Each row is a point. Each copy is the shape, with its points in the same order, stretched, turned, moved and blurred by noise. Say if it was mirrored as well.

Shape (5 x 2):
[[-2.0  0.3]
 [ 5.7 -5.0]
 [-4.7  2.6]
 [-1.6  3.7]
 [ 2.6  1.8]]
Copy 1:
[[-1.5  1.6]
 [ 7.3 -0.9]
 [-5.1  2.1]
 [-3.3 -1.0]
 [ 0.9 -3.4]]
Copy 1 is: mirrored
Copy 2, 5 rows:
[[-2.3  0.7]
 [ 4.5 -8.1]
 [-4.6  2.4]
 [-0.3  3.1]
 [ 3.1 -0.3]]
Copy 2 is: only turned
Copy 3 (5 x 2):
[[-3.0  0.4]
 [ 5.8 -2.9]
 [-6.4  2.2]
 [-4.5  2.8]
 [ 0.3  2.7]]
Copy 3 is: only turned
Copy 4 (5 x 2):
[[-2.1 -0.2]
 [ 7.0 -4.5]
 [-5.1  1.5]
 [-4.6 -2.0]
 [-0.9 -4.3]]
Copy 4 is: mirrored

Shape:
[[-2.2  2.4  0.0]
 [-5.9 -3.1  2.3]
 [-2.4  0.7  3.5]
 [ 2.9 -0.5 -1.9]
 [ 1.3  1.4 -4.4]
 [ 5.5 -2.6 -0.6]
 [-6.4 -4.1  1.8]
 [ 6.2 -3.7 -6.0]]
Copy 1 (8 x 3):
[[-1.1  0.7  3.4]
 [-4.8 -4.9  3.9]
 [-4.6  0.4  2.5]
 [ 1.5  0.0 -1.4]
 [ 3.9  0.7  0.9]
 [ 0.6  0.0 -5.0]
 [-4.7 -6.1  4.0]
 [ 5.7 -2.1 -5.0]]
Copy 1 is: mirrored
Copy 2 (8 x 3):
[[-0.5  1.4  0.5]
 [ 6.6  1.2 -1.8]
 [ 3.0  1.0  2.6]
 [-1.7 -3.9  1.0]
 [-3.2 -2.4 -2.0]
 [-0.5 -7.0  2.1]
 [ 7.2  0.2 -1.7]
 [-3.7 -8.8 -2.3]]
Copy 2 is: mirrored
Copy 3 (8 x 3):
[[-2.4  0.4  1.0]
 [-3.8 -6.5  1.0]
 [-2.6 -2.0  3.8]
 [ 2.8  0.4 -0.3]
 [ 0.6  2.6 -2.7]
 [ 6.3 -0.8  0.5]
 [-4.0 -7.2 -0.1]
 [ 7.5  0.6 -4.3]]
Copy 3 is: only turned
Copy 4 (8 x 3):
[[-0.4  3.5  1.2]
 [-6.1 -1.5  0.7]
 [-1.9  0.6  3.9]
 [ 4.8 -0.2 -1.1]
 [ 4.1  3.2 -3.2]
 [ 6.7 -3.7 -0.3]
 [-6.5 -2.4 -0.2]
 [ 8.7 -2.8 -5.7]]
Copy 4 is: only turned

Shape:
[[-2.9  5.4 -4.7 -0.2]
 [ 2.2  0.9  3.5 -2.7]
 [-5.8  1.9  0.2 -5.1]
 [ 2.7 -0.2  4.9 -0.5]
 [-3.8 -4.4 -3.3 -5.8]
 [-2.0  2.8  0.7 -8.2]
 [ 0.9  4.8  0.5 -4.9]
 [-3.7 -5.0 -6.5  3.5]
 [ 0.0  5.8 -0.7  0.1]
 [ 1.9  0.1  4.1  0.6]]
Copy 1, 10 rows:
[[-4.0  3.3 -4.8 -2.0]
 [ 2.0  3.4  3.9  0.2]
 [-4.9  4.5  2.2 -3.7]
 [ 3.7  3.5  4.1  1.9]
 [-4.9 -1.4  3.4 -3.0]
 [-1.4  4.5  3.3 -7.3]
 [ 1.2  5.6  0.8 -4.2]
 [-6.1 -5.8 -2.4  3.1]
 [ 0.2  4.7 -2.2 -0.1]
 [ 1.0  3.9  2.8  3.0]]
Copy 1 is: only turned
Copy 2 (10 x 4):
[[ 3.3  4.6 -2.7  0.3]
 [ 0.4 -2.2  4.0 -0.8]
 [-4.0  2.3 -2.0 -1.5]
 [-0.5 -2.3  4.6  2.0]
 [-4.6 -3.2 -6.2 -0.9]
 [-1.4 -0.7 -0.9 -6.5]
 [ 2.3  0.2  0.9 -4.3]
 [-1.1 -0.9 -7.3  7.8]
 [ 3.2  3.9  2.5  0.3]
 [-0.2 -1.1  4.5  2.8]]
Copy 2 is: only turned
Copy 3, 10 rows:
[[-4.2  1.4 -6.5  2.1]
 [ 1.3  4.0  2.3 -2.5]
 [-1.4  7.1 -1.5  4.0]
 [ 0.5  2.3  4.6 -2.9]
 [ 4.4  2.7 -0.5  6.7]
 [ 2.3  8.7 -2.6  0.5]
 [ 0.3  6.0 -3.1 -2.3]
 [-0.8 -6.3 -0.3  8.2]
 [-3.9  2.6 -3.4 -1.8]
 [-0.7  1.6  4.1 -2.1]]
Copy 3 is: mirrored

Shape, 9 rows:
[[-2.5  1.1 -2.9 -2.1  3.1  3.7]
 [-2.9  1.7 -2.8 -2.0  0.1 -1.6]
 [ 9.3  0.1  1.1 -5.7 -0.9 -0.3]
 [ 1.9  1.1 -1.4 -2.8  5.5 -4.9]
 [-3.7  1.0  1.9  0.2 -0.9 -4.1]
 [ 0.3  0.9 -5.8  3.4 -2.9  1.4]
 [-1.7 -5.2  6.8  8.0 -1.6  2.3]
 [ 1.9  5.7  2.3  4.8  5.5 -2.7]
 [-4.5  0.8  6.4  0.3 -0.4 -1.2]]
Copy 1:
[[-1.0 -0.3 -0.4 -0.5  4.5  6.2]
 [-3.7 -0.2 -2.6  0.3  2.4  1.7]
 [ 7.5  3.4  0.4 -4.1  0.6 -2.0]
 [-0.1  3.4 -0.7  1.6  7.0 -2.3]
 [-5.8 -0.9  0.7  0.8  0.5 -2.0]
 [-0.8 -1.3 -4.2  4.0 -1.9  3.5]
 [-2.8 -7.8  8.0  5.4 -2.4  0.2]
 [-1.4  6.0  3.8  5.5  1.5  0.6]
 [-6.1 -2.2  5.1 -1.1 -0.3  0.0]]
Copy 1 is: only turned
Copy 2 (9 x 6):
[[-0.5  2.3 -2.3 -3.4  3.9  2.9]
 [-2.9  2.8 -2.5 -1.9  0.3 -2.3]
 [10.5  2.6  1.5 -2.4 -2.6 -4.4]
 [ 2.8  2.9 -2.9 -2.4  4.5 -7.2]
 [-4.9  3.5  2.0  1.2 -0.1 -3.9]
 [-0.3 -1.5 -4.8  2.6 -2.8  0.9]
 [-2.2 -5.1  7.6  7.0  0.2  2.4]
 [ 2.9  4.6 -2.2  7.9  6.2 -3.0]
 [-4.2  4.5  6.1  1.4  1.6 -0.9]]
Copy 2 is: only turned
Copy 3, 9 rows:
[[-3.5  2.1 -1.9  0.1  3.0  4.4]
 [-3.7  2.6 -1.3 -0.3  0.3 -0.6]
 [ 7.5 -1.9  0.6 -5.4 -0.6  1.0]
 [ 0.2  1.7 -1.7 -5.2  6.0 -3.4]
 [-4.2 -0.7  1.5  0.9  0.3 -4.2]
 [ 0.5  0.8 -6.2  3.5 -1.5  0.8]
 [-1.2 -9.7  1.9  8.1  3.2 -0.5]
 [ 2.2  2.8  0.5  3.9  6.9 -6.0]
 [-4.7 -1.0  4.9  2.2  1.4 -1.9]]
Copy 3 is: only turned

Shape (14 x 8):
[[-4.5 -2.0 -3.9  0.1 -2.6 -2.2  1.4 -0.1]
 [-2.4 -2.4  0.5 -2.2  0.7  7.5  3.5 -1.6]
 [ 4.8 -0.9 -4.3  1.7  1.9 -0.2 -2.4  3.2]
 [ 1.9  0.6  1.8 -0.7  3.1  7.7  0.0 -2.0]
 [ 4.7  3.4  0.0 -1.6 -5.1 -0.6 -4.7 -0.3]
 [ 4.8  2.7  2.2  7.7 -6.2  6.8 -4.3  5.3]
 [-1.9 -3.6 -3.3 -2.7  2.6  5.7  0.5  4.3]
 [-4.9 -5.1  3.9 -0.8 -0.9  2.0 -4.9 -0.9]
 [-3.7 -3.3 -5.0  4.7 -7.3  8.5  3.2  0.4]
 [-2.4  1.1  3.2  6.2  1.7  2.0 -0.3  0.7]
 [ 4.9  3.9 -0.9  7.0  0.4 -0.1  2.0 -2.8]
 [-4.3  3.1 -4.0  0.7 -2.9 -1.2  1.6 -2.9]
 [-2.6 -0.7 -3.2 -0.5 -6.3  0.7  1.7  0.2]
 [-0.3  0.0 -1.7 -0.8 -2.2 -0.2  5.5 -1.3]]
Copy 1 (14 x 8):
[[ -4.7  -1.4  -3.3  -0.7  -3.6  -3.0   2.3   0.2]
 [ -1.4  -3.7  -1.8  -3.5  -0.1   6.4  -0.1  -2.2]
 [  5.1  -1.9  -1.0  -0.1  -0.7  -5.2  -1.4   2.2]
 [  2.2  -1.9  -0.8  -1.7   2.1   5.2  -4.1  -2.6]
 [  0.8   0.2  -0.8  -2.0  -6.2  -4.4  -7.7  -3.6]
 [  4.7  -0.6  -0.2   3.8 -10.5   3.1  -9.6   3.9]
 [  0.4  -5.1  -2.4  -5.1   1.5   1.3   0.5   3.8]
 [ -6.8  -7.1   2.4  -0.8  -0.2   0.4  -4.5  -1.1]
 [ -2.1  -4.6  -8.0   2.1  -8.8   5.0   0.3   1.2]
 [ -1.7   1.3   2.1   4.3  -1.2   3.0  -1.8   2.4]
 [  4.3   4.3  -1.1   6.0  -3.6  -0.9  -0.9  -2.3]
 [ -5.5   3.0  -5.0  -0.2  -3.6  -1.4   0.4  -1.3]
 [ -3.9  -1.7  -4.1  -1.7  -7.5  -1.2  -0.1  -0.8]
 [ -1.2   1.0  -2.0  -1.8  -4.3   0.0   3.3  -2.9]]
Copy 1 is: only turned
Copy 2, 14 rows:
[[ -3.3   1.7   0.8   0.7  -3.7   1.3  -0.6   1.6]
 [  0.0  -3.1   0.4  -2.0   1.6   6.3   2.5  -2.4]
 [  4.8   3.6  -3.8   2.4   1.2  -1.3  -2.8   0.6]
 [  2.9  -1.3  -2.2  -1.4   2.6   4.4   0.6  -6.7]
 [  5.4   2.0  -2.0  -2.1  -7.3  -1.7  -2.1  -5.3]
 [  7.3  -6.0 -11.1   1.3  -5.4   3.2  -4.4  -3.8]
 [  1.1  -1.4  -1.2  -3.2   4.4   3.1  -0.2   3.2]
 [ -2.3  -5.5   3.1  -0.8  -1.0   2.6  -6.1  -2.7]
 [  1.3  -2.7  -5.1   1.3  -5.1  11.1   0.9   2.9]
 [ -3.0  -3.7  -5.2   4.4   0.7   0.5  -2.3  -3.9]
 [  2.2   3.0  -5.8   6.9  -2.7   0.2   1.4  -5.6]
 [ -4.1   3.9  -2.1   0.3  -5.9   1.6   0.7  -1.9]
 [ -0.2   0.1  -1.1  -0.9  -6.8   2.8   0.7   1.0]
 [ -0.1   0.6   0.1   1.3  -2.6   1.0   4.3  -0.1]]
Copy 2 is: mirrored
Copy 3 (14 x 8):
[[ -4.1  -1.9  -3.1  -1.3  -5.2  -5.2   3.0   1.6]
 [ -2.5   0.2   1.2  -2.3  -3.1   5.0   3.0   2.0]
 [  3.8  -5.0  -7.7  -1.8  -2.4  -0.5  -2.7   1.6]
 [  0.3   0.6  -0.1  -2.0  -1.2   6.6  -2.5  -0.9]
 [  5.7   1.8  -4.0  -5.8  -6.0  -3.4  -5.7  -1.3]
 [  7.8  -2.2  -0.8   1.4 -11.0   1.6  -7.6   4.0]
 [ -3.2  -4.2  -4.1  -4.7  -2.9   3.4   1.5   6.3]
 [ -5.2  -4.8   3.2  -4.7  -5.5  -2.0  -3.1   0.9]
 [ -2.5  -1.4  -1.7   0.8 -13.2   1.9   5.5   4.3]
 [ -1.1  -2.2   1.7   4.5  -2.8   0.3  -3.6   1.6]
 [  6.0   0.6  -3.4   5.3  -2.9   0.6  -1.9  -3.8]
 [ -3.3   3.1  -3.9   0.6  -5.2  -4.5   0.7  -0.1]
 [ -0.5   0.5  -2.4  -2.7  -8.0  -4.3   2.7   3.0]
 [  0.9   1.0  -1.2  -1.1  -2.8  -1.5   4.8   0.5]]
Copy 3 is: only turned
